Each wall is flat, endless, passes through zero and stands at right angles to its row. A trip goes straight from one point to another. Which walls does it cross, in order?

Walls:
(1): [-13  18 -33]
(2): [ 35  20 -31]
(3): [-47  29  55]
(4): [-20  -8 -16]
(5): [ 36 -22  23]
(6): [-32  10  11]
(7): [ 8 93 34]
Trips:
[-48  16 -66] to [-61 -24  -7] -> 2, 3
[-67 -60 -83] to [-14 -56 -68] -> 6, 2
[ 24  -5 -71] to [-17  23   7] -> 7, 6, 3, 2
[-33 -43   0] to [-40   3  12] -> 1, 7
[-44 -25  20] to [-35  -6 -56] -> 1, 3, 2

Walls:
(1): [  7  47   0  -6 -53 -16 -64   1]
(2): [ 24  -1  16   3 -22  45 -11   4]
(3): [ 19 -11 -23 -58 -87   3 -29  43]
(4): [-70  19 -36  36  47  22 -64  34]
(5): [ 11  -9   4   8 -29  -1  89  20]
(6): [  7 -63 -69 -31 -32  20  33  -5]
(7): [-11  -7  29   8 -48  42  35  68]
Trips:
[ 71  27  -2  22 -44  11  52  23] to [ 31 -35   6 -25 -25  15 -27  36] -> 5
[-15   0   7  52 -23  60  -8   0] to [ -4 -13   0 -45  46  49  43  12] -> 1, 6, 4
[-22   1  12 -62 120  12  43 -22] to [  1 -12   1 -27  51 -10 -30  31] -> none
[ 29   4  11 -51 -14 -18 -38  12] to [  0 -48 -60 -31  65 -21 -23   4] -> 6, 2, 4, 1, 3
[-19  20 -32 -31  45 -20 -55  -9] to [-35  41 -75 -10  -6   3 -23 -47] -> 6, 3
[-14 -12 -43  32 -31 -29  72 -23] to [-22  14 -28  38   7 -28  24   1] -> 7, 4, 6

Walls:
(1): [ 19  80  -3  80  14  -5 -25  56 -44  14 -43  36]
(2): [-26   2  32  43  38 -19 -30 -35  13  76 -41 -35]
(3): [-54  45 -10   2   1  -3 -42 -60  23 -16   9 -48]
(4): [  22   11   21    5   -7 -103   -9    9   -3    6   78  -39]
(5): [-37 -15   0 -34   9   4 -61 -94 -17  78  21  40]
(6): [-15  -5 -30 -40  30   0  22 -24 -21  42 -50  23]
Trips:
[-51  48   4  47   0 -29  32 -25  -6  15   1  53] to [ 52 -20   2   5  27   3 -16 -16 -47   4  44 -26] -> 6, 3, 1, 2
[-10   5  32 -34 -50  43 -40 -30  35 100   6  26] to [-43  29 -76   7 -64 -12  39 -38 -54 -23  89 -21] -> 4, 2, 6
[-28  58 -21 -28  -2 -80 -33 -70 -10  13  13 -49] to [-51   1 -10  80 -17  14  -3  22  18  49  97  58] -> 6, 1, 3
[ -7  33  87 -24  38   9   2   6  15  -3 -17  -4] to [ 19   0   6 103 -23 -30 -45 -21  10   2  14  31] -> 4, 5
[ -2 -16 -46 -29  -7 -37  45 -11 -21  27  57  14] to [-38  -8   1 -52   6 -60 -13 -94  53  18  -2  13] -> 3, 2

Walls:
(1): [-21  -7  14 -96   8 -43  34  -5 -49   5 -53  -9 -23  30  45  23   7  24
 -46  19   5  18  17 -26]
(2): [-70  -5  20 -54  -9 -16  28  67  60 -32 -40   3  -1  -1 -22  -1  12  23
   8   0 -39  27  20 -29]
(3): [ -9  41  18 -23 -45 -52  42  -7  27 -12  33   4  35  68  38 -60 -18 -11
  32  18   4 -48 -51 -42]
(4): [-38 -21 -33  41 -16 -25 -52  21 -50  11  13 -29 -44  11 -43  30  -8  14
  35 -35 -10  72  35  32]
(5): [ 24   2 -14  -2  -4  36   8  14   5 -60 -28  47   4 -31   8 -52 -25 -25
  51 -10  45 -18  17 -95]
(6): [ -6  64  10 -15  19  22  34  16  39  -9  37 -29 -14  13 -59  -2 -18 -25
  34  36 -27 -30 -68   7]
Trips:
[-20   7  68  33 -16  31  -8 -76 -44  26 -27  41  34  26 -19 -10  12 -26
  55 -16  13 -54 -36 -15] to [  -7  -13   -5  -23   28  -73    0   26  -20  -67   -5 -102  -18   -2
    4    0  -25   -7   53    0   44   41   44    9] -> 4, 1, 6, 2, 3
[  0 -26 -18   7 -54 -91 -10 -21 -15   9  77  20  41   6 -30  -3  -1 -11
  66  18  16  34  69 -18] to [-18 -30 -57 -15 -34 -28 -32 121  -1 -49  71  -9  17   0  31 -36  23  45
  23 -33  29  43 -64 -36] -> 2
[-21 -12 -29  34 -24  18 -27 -16  52  11  36 -43  55 -33 -60 -32  44 -13
 -25  25 -72 -15  18 -33] to [ 10  38  14  27  16  -1  28 -41  -3  34  28 -12  21 -88 -45 -90 -25 -13
  56  14   5   2  68 -36] -> 5, 3, 2
[ -4  20 -60 -43  -7  20  38 -27   1 -43  -3  59 -30  -1  24  30 -13 -64
 -36 -59  16 -14   9  44] to [-14  20  21  23  48  66  45 -17  45  39  41   2  -9 -22  49 -31 -70   7
  10   9  30   0  54  28] -> 1, 6
[ -1  -8  33 -17 -15 -58 -20 -46   1  10  12 -77 -39 -52 -39   9   9  -1
  48  24 -26 -15 -13  16] to [-39  27   4  94  -9   6  -7  36 -34  17   6 -14 -45  20  34 -28 -86 -22
  -1 -11  -7 -10  43  50] -> 6

Walls:
(1): [ -3 -62 -59  44  34   9  32  -2 -26  53 -14 -21   3 -34 -50  27  -1 -16
   4   2  43  38  -9  20 -36 -15  48 -32  -6  -9 -14   4 -26  13 -20  33
  14  45  75  -6  -2  77  16  75  43 -28  -8  52]
(2): [-66 -22  36  13   7  12  51 -41 -36 -11  42  13  14  22  -7  22  -7 -51
   7  51 -15  -6 -11   9 -17  12  19   1  37  41 -16  47   3  15 -12  35
 -85  28 -66 -48  66   9  17  22  19 -46 -42 -48]
(3): [ 17  36 -12 -15  -4 -48  20   6  40  22 -29  12 -34 -36  22 -23  21  12
  53 -17 -32 -21  11  24 -39 -30 -11  14  14  19  24 -13  79   0 -31 -61
   6 -39   2 -42 -14   6 -29 -15 108   5 -30 -34]
(4): [ 53 -29  -2   7  57  66 -31 -12  41  58  52  24 -25 -15 -41 -26  24 -20
 -37  22  -2  30 -27   1   4  -8  50  31 -28 -66 -46  28   9  14   2  53
  28 -18  14  10  48 -26  20  32  55   3 -19  -4]
(5): [-14 -14  18  12  -6  -2 -11 -17 -34 -25   5  50  35 -31 -49  30 -20 -81
  46 -13 -27  34 -50  32 -12  25 -42 -56 -26  45  15 -13  28  63  10  17
  35  64  12 -44  27  34  38  15  45  13  -1 -23]
(6): [-32 -44 -13   3  -3  32   1 -42 -15 -10 -24 -23   9 -12  56 -44  32  29
  14 -10   8  -2 -30 -50 -32   0 -29  23  19  23  17  14  20  -8  22  23
 -23 -35 -54 -45 -55 -11   7  29  11 -17  29  -2]
(7): [  34    8  -46   -3 -121  -12   20    5  -43  -18    6   30  -18   29
  -20   -2   36   70   27   51   48    9   21   -2   36    7   11   15
  -12  -59  -18  -12   29  -60  -27   -1   21  -24  -47   11    2  -16
   -9   31  -16  -20   25   24]
(8): [-21  16   9  -8 -41  -6 -32 -53 -19  42   8  22   0   1 -30  37  24  28
 -24  45  33  45  -9 -53  27 -31  25  47 -24 -18 -10   7  48 -13  -5   8
 -14 -54  19   6  14   5 -39 -26  38  24 -58   0]
(9): [-38  48 -15 -11  38   2  -9  12  -5  32  -5  46 -26  35  38  18  25  21
  63 -18 -20  15   4  10  15 -65  14 -89 -20  -2  27  33 -40   3  21 -15
 -23 -14  52 -45  -2  23  17 -44 -75   4   1  32]
Trips:
[-13  46 -30 -22  -1 -35  38  10 -39 -45   5  -8  31 -14  56 -47  13  11
 -36  20   2 -11  -2 -22  32 -38  -9  66  18  -9 -74 -26  25   7  46  50
  -4  18 -43   5  -9  32 -15 -10 -68  -9 -38   7] to [ -5 -31 -48  33 -15  54 -16 -55  -4 -17  36 -81  28  86  20 -10  29 -14
  36 -66  15   0 -53  37  12 -20  13   8 -16 -48 -27   5   3 -48 -19  -5
  -8  -6   6 -20  17 -52  21  18  39  11 -45  10] -> 4, 1
[ -3   3  22  56   5 -13  12 -10 -29   6  22   0 -27  48  48  42  43 -17
  62 -59  -1 -19 -28   2  50  11 -57   2 -25 -44 -55 -38  23  32  23 -71
 -28  14  35 -10 -11  45  25  63  16  53 -20 -32] to [ 15  43  -4 -34  -3 -20  24 -25 -42 -35   4 -50 -45  15 -33  -6 -17  -9
 -56 -13   5 -24 -48 -75  10 -48  25  15   9 -38  38  -4  45  27 -41  32
 -30  18   3 -36   9  11  70 -47  41 -13   8 -31] -> 2, 8, 6, 1, 9, 4
[-35  33   2  46  -2   7 -38  29 -16 -23  -4  49 -38  -3  13   2  23  11
  33  13  40   7 -45  80 -21 -42  -4   0  35  19 -27  32  19   9  86 -25
  27 -92 -60  51  -9  -7 -47  12 -15   9  19   3] to [ 28  18  38 -39   7  34  12 -18 -43 -60  16   1 -23  20  52 -50 -31  75
 -29 -72   9  22  31  50  15  15  -8  59  29 -17  18  19   0  -4  -7 -30
 -12 -44 -38  39  29 -14  -8 -37  14  28 -23  53] -> 9
[ 20 -57 -26 -19 -22   5   9  -4  54  16 -42  16  59 -16  -2   3  32   4
 -29  19  32  36  38  10  44  -5  -6  12   8 -24 -56  19  -4 -10  30  18
  42  13 -23   6 -40 -47  13   7  49 -25  45  -7] to [-12 -11  10  59 -40  19  12  20  -6 -30  15 -70  33  67  20 -41  38   4
 -28 -17 -34  21   1 -31 -14  35 -17 -14  29   3 -11 -15  -4  -6  20  29
  -3  24  -3  80 -48  55 -38  34  25 -30  16  26] -> 8, 4
[-30 -15 -21   8 -34 -14   1 -22 -36   2  57   8  44   7 -20 -48 -13 -33
 -12  28 -32   3  -2 -24 -27  36  20 -38  39  19  26 -41   0 -49 -26  -3
  -7   4   4 -46  50 -36  11   9 -34  47  39 -45] to [ 13 -43  25  27   9 -31 -58 -21 -38 -47  40 -10 -38 -67  -8  54 -38 -63
 -27 -26 -56  43  53  57 -35 -18  38 -53   6  18  48  30 -14 -86   0 -27
  -5  17 -46 -16  53 -22  23  21 -15   4 -25 -34] -> 6, 7, 1
[  19  -66   -6   51   41  -15  -20   74  -22   61  -47 -107  -17   28
  -15   52  -50  -12  -24  -21   66   22   35    5  -33  -51   -7   35
  -43   13  -34   -8   40   -1   12   43    1   26  -16  -34   18    3
   37   14   -8   28    6    0] to [-12 -31 -44 -24 -25 -26 -27 -42   6 -25  22 -35 -26 -19  60  23 -55 -38
 -16 -42  14  38 -30  56  15  57   6   9  -3 -47  13 -57  15   2  -6 -44
  20 -19   6  26  23  29  22  15  55  57  13  29] -> 5, 3
